Every row gives one point. A path goes straight from each point to the next, and from the last back to the first. The post is the endless flat space through its rows: a point in 2 columns, a line in 3, a plane in 4, and so on, so that a path can go around it. How many times does the path go around the post? Going back the other way cancels.
In the rows, zero is written as 128.

Post (1 x 2):
[[122 123]]
Path:
[[ 79 137]
 [134 149]
 [182 127]
 [138  94]
 [ 93  72]
 [127  79]
 [ 97 106]]
Times around: 1

Post, 7 rows:
[[131 130 139  93 168 138 192 115]
 [149 130 121 152 160  99 194  82]
 [132 139 157 109  80 124 201 120]
 [136 126  62 146 100 188  51 141]
 [152 120 138 161 179  82 167 145]
 [135 135  89  95  92 108 108 121]
 [133 133  23 143  87 137 109 170]]
Path, 13 rows:
[[142 105  91 161 155 139 167 124]
 [123 108 132 146  92 141 120 131]
 [107 153  93 140 132 110 205 153]
 [147 162  89 126 131 118 147 107]
 [171 152  74 150 112 132 143 162]
 [176 100 110  65 135 110 175 123]
 [125 112 109  96 133 135 150 113]
 [115 121 118 142 160 104 173 136]
 [108 157 115 129 145  93 131 166]
 [147 176 100 118  84 179 190 122]
 [180 142  94 144 100 104 144 122]
 [170  94  69 119 121 119 130 116]
 [182 141  73  91  84 134 111 140]]
Times around: 2

Post, 13 rows:
[[137 151 158 122 104  89 119 137 211 133 125 110 110 126]
 [142 141  86 129 114 104  90 119 114  48 205 103 188 203]
 [120 154 109 135 106 116 193 106 129 161 131 182  85 103]
 [111 162 131 100 180 132 168 145 144 176 119 159 101 145]
 [128 129  86 174 137 139  62 112 130   7 150 119 198 152]
 [126 155 149 176 131 123 152 151 118 211 138 173  96 138]
 [156 162 133 141 159  85 126  85 176 141 108  53  93 145]
 [154 153 166 131 134  82 133 144 139  83 103  85  78 150]
 [119 145 150 118 152  95 154 128 100 181 147 161 134  79]
 [110 140  92 137 125 136 193 186 100 203 125 146 132  99]
 [148 147 198 132 130 138 174 103 174 132 126  69 102 146]
 [156 147 157 101 113 143  97 106 158 137 126  83  57 124]
 [134 144 108 121  94 118  82  99 106  70 113 121 208 196]]
Path (14 x 14):
[[145 198 167 124 102 102 160 118 119 169 130 105 112 147]
 [120 151 102 132 129 148 152 118 110 111 123  92 128 135]
 [117 143 140 127 111  68 141 109 142 141 119 124 124 119]
 [150 135 163 147 122  90 171 110 170 178  87 123  96 103]
 [177 139 139 160 140 105 164 131 150 123 149 108 156 125]
 [151 184 121 162 161 124 138 131 165 141 137 102 141 171]
 [104 188 166 143 158 103 156 108 136 139 139 109 107 124]
 [111 138 127 100 116  94 113 123 133 163 152  70 147 127]
 [130 138 106 160 118 119 117 104 175 161 108 135 113 167]
 [122 107 144 142 136  94 121 146 110 110 105 137 114 145]
 [123 154 144 131 128 127 127 125 110 171 138 108  64 188]
 [110 179 156 145 142 110 139 131 113 146 118 113 132 133]
 [145 162 112 119 113 146 133 114 110 124 132 113 138 125]
 [165 152 126 117 124 127 138 135 132 122 149 117 132 147]]
Times around: 1

Post:
[[134 118 132 125 171  81 118 120 120 145 114 124 115  62 112 112  91 140]
 [100 120 138 118 142  63 136 189 184 104 106 161 123 209  69 103 167 108]
 [118 132 108 134 145  96 118 121 138 101 145 190 115 212 117 120 120 113]
 [125 169 123 156 120  63 131 137 106 128 130 137 170  68 118  97 110 133]
 [117  97 125 106 138 123 140 129 158  86 158  94  97  75  88 186 135 135]
 [112 118 108 139  83 209 133 165  66  93  74 166 109 142 182  52 133 180]
 [158 166  87  69 123 108 152  50 148 173  73 126 144 113 148 106  89  98]
 [133 128 142 143 109 138  82 119 159 160 144 109 127  72 172 159 120  97]
 [156 144  45  91 159 105  58 154 132  82 147 109 122 174 145 123 135 160]
 [150 168 160  94 133  96 130  89 167 141 154  95 123 136 111 113 110 131]
 [131 121  98 133 134 178  68 130  91  90 114 116 152 228 133 106 108 114]
 [101  91 134 107  90 141 110 152 114 139 115 153 137 178 120 153 102 161]
 [ 89 146 120 175 136 168  74 109 117 158 115 123 151 123 168 146 153 153]
 [104 111 101  86 122 130 138 162  60 137 131 149 122 120 118  79 131 132]
 [101 117 100  70 149 114  86 112 133  95 148 138 166  83 136 100  96 144]
 [155 148 135 149 172 171 179 230  92  94 117 158 137 126 174  94 193 182]
 [151 169  76 128 163 150 141 169 147 143 130 154 136 110 122  78 106 136]]
Path, 18 rows:
[[121 112 119  98 151 121  96 140  79  94  82 141 206 105 179  36 122 139]
 [104 121 150 108 122 178 133 137 127 191 159 116  84 135 147 129  79 162]
 [ 99 170 133  71 117 123 100 115 170 108 101 113 156 116 163 102 129 140]
 [118 157  96 121 155 186 130 165 124 117  86 192 129 164 141  70 143 141]
 [144 144 176  82 101  82 101 113  77 135 107 124 169 178 146 103 158 158]
 [135 145  96 125 111 142 166 169 118 156 156 184 123 168 108  83 117 159]
 [152 159 100 118 170 161 158  74 112 154 150  92 110 114 133 120 112 157]
 [ 43 138 175 143  99 105 121 199 141 109 129 141 144  97 139  56 176 134]
 [102 106 115  93 119  68 106 102 129 143  82 137 125 160 126 167 107 134]
 [101  92  89 126 129 124 120 133  95 114 133 124 109 186 108 122  87 117]
 [128 149  79 155 148 183 157 148 113 113 104 105 142 144 135  68 197 164]
 [127 101  68 118 148 160  65 122 156 149 121 133 127 145  95 108 101  83]
 [147 163 163 105 106 136 124 158 172 102 168 177 164 138 114 152 136 207]
 [145 158  94 142 174 158 113 164 124 148  76 147 164 123 145  89  92 141]
 [ 93 114  77  96 124  81 105 166 157 131 117 185  95 150 127  88 113 110]
 [104  83 152  80 149 156 143 153 121 151 101 122 119 106 162 131 145 184]
 [102  92 129 174 124  95  81 119 132 126 146 143 112 123 124  93 157 153]
 [116  68 116 155 138 169 125 122  82 119 117 173 124 181  89 109 140 122]]
Times around: 0

Post:
[[ 78 141 106 146  82 137 187 123 101 115 101 129 159 171 124 120 109 140]
 [165 157 107 144 135 168 114 164  87 131  88 136 177 153 126  98 121 187]
 [117  90 160 143 138 161 159 157 120 148 111  86 161 160 132  76 147 157]
 [116 140  81 170  65 164 154 127 166 115 182 112 143  99 162  94 130 163]
 [128  21 174 113 124 100 100 158  99 182 132 123 201  78 169 133 173 101]
 [133  92 148  96 158 140 123 110  96 176 163 112 124 115 108 186 150 124]
 [129 158 119  96 156 123 112 155 130 138 152 126 178 106 107 130 104 163]
 [108 130  85  92 104 137 109 142 120 146 150 141 144 116  72 108 150 106]
 [139 118 147 148 193 151 132 130 113 160  83  90 114 171 211 111  87  86]
 [139  87 114 135 148 144 118 128 164 125  89 126 108 123 162  86 125 178]
 [ 95 177 147 112  84  97 113  62 160 108 127 111 160 153 154 177 115 154]
 [ 86 166 101 128  85 152 126 148 136 173 163 142  79 155  90 113  99 163]
 [142  85 141 116 108 137 119 164 141 160 109 160 171 128  96 145 132 113]
 [146 137 101 131 130 122 108 150 117  73 117 103 137 188 127 169  98 111]
 [119 110 103  86 154 152 119 131 113 151 150 155 142 180 166 137 126 101]
 [116 118 129 114 184 156  94 145 113 135  81  99 119 159 146 196 138 148]
 [153 118  88 109  90 186  86 142 180  95 108 139 148  89 142  69  69 190]]
Path, 17 rows:
[[131  81 132 148 131 186 136 123 164 158  77 142 105 167 116 139 108 169]
 [119  99 143 146 144 157 128 169 120 131 100 121 136 146 117 134 130 122]
 [135 128 144 100 144 154 150 141 110 142 189 141 168 141 190 134 107  93]
 [ 76 123 144 100  60 154 158 159 103 160 177 149 121 150 105 129 166 160]
 [138 121 121  44 209 106 103  81  88 101 135 108 184 188 221 178 131  95]
 [145 167 121 140  72 123  87 121 110 182 123 132 164 169 141 153 139  82]
 [ 77 152 151 114 111 145  80 123 180 152 183  64 181 119 169 105 150 145]
 [113  98 195 130 168 171 141 126 138 126 150  71 162 126 133 146 174 132]
 [166 100 130 110 135 172 179 125 156  83 130 153  93 172 107 166  80 156]
 [137 153 103  62 171 180 120 144 120 160 144 139  98 195 132 157 117 147]
 [174  94 123 112 142 146 124 173 177  90 115 110 128 127 123 153  93 212]
 [108 118  72 113 154 159 120  97 126 156  86 114 105 151 142 109 187 195]
 [141  74 119 122 153 121  78 103 119 157 125 126 146 133 129 178 157  93]
 [118 141 143 142 101 121 111 187 111 176 158 158 173 162  88 100 110 103]
 [138 123 109 101 121 165 112 128 124  82 155 107  96 173 166  72 135 158]
 [118  99 114 122 113 106 104 145  92 158 131 113 153  13 150 158 178 178]
 [107 131  74 134  95  98 112 134 190 136 140  97 127  87 109 110 149 158]]
Times around: 3
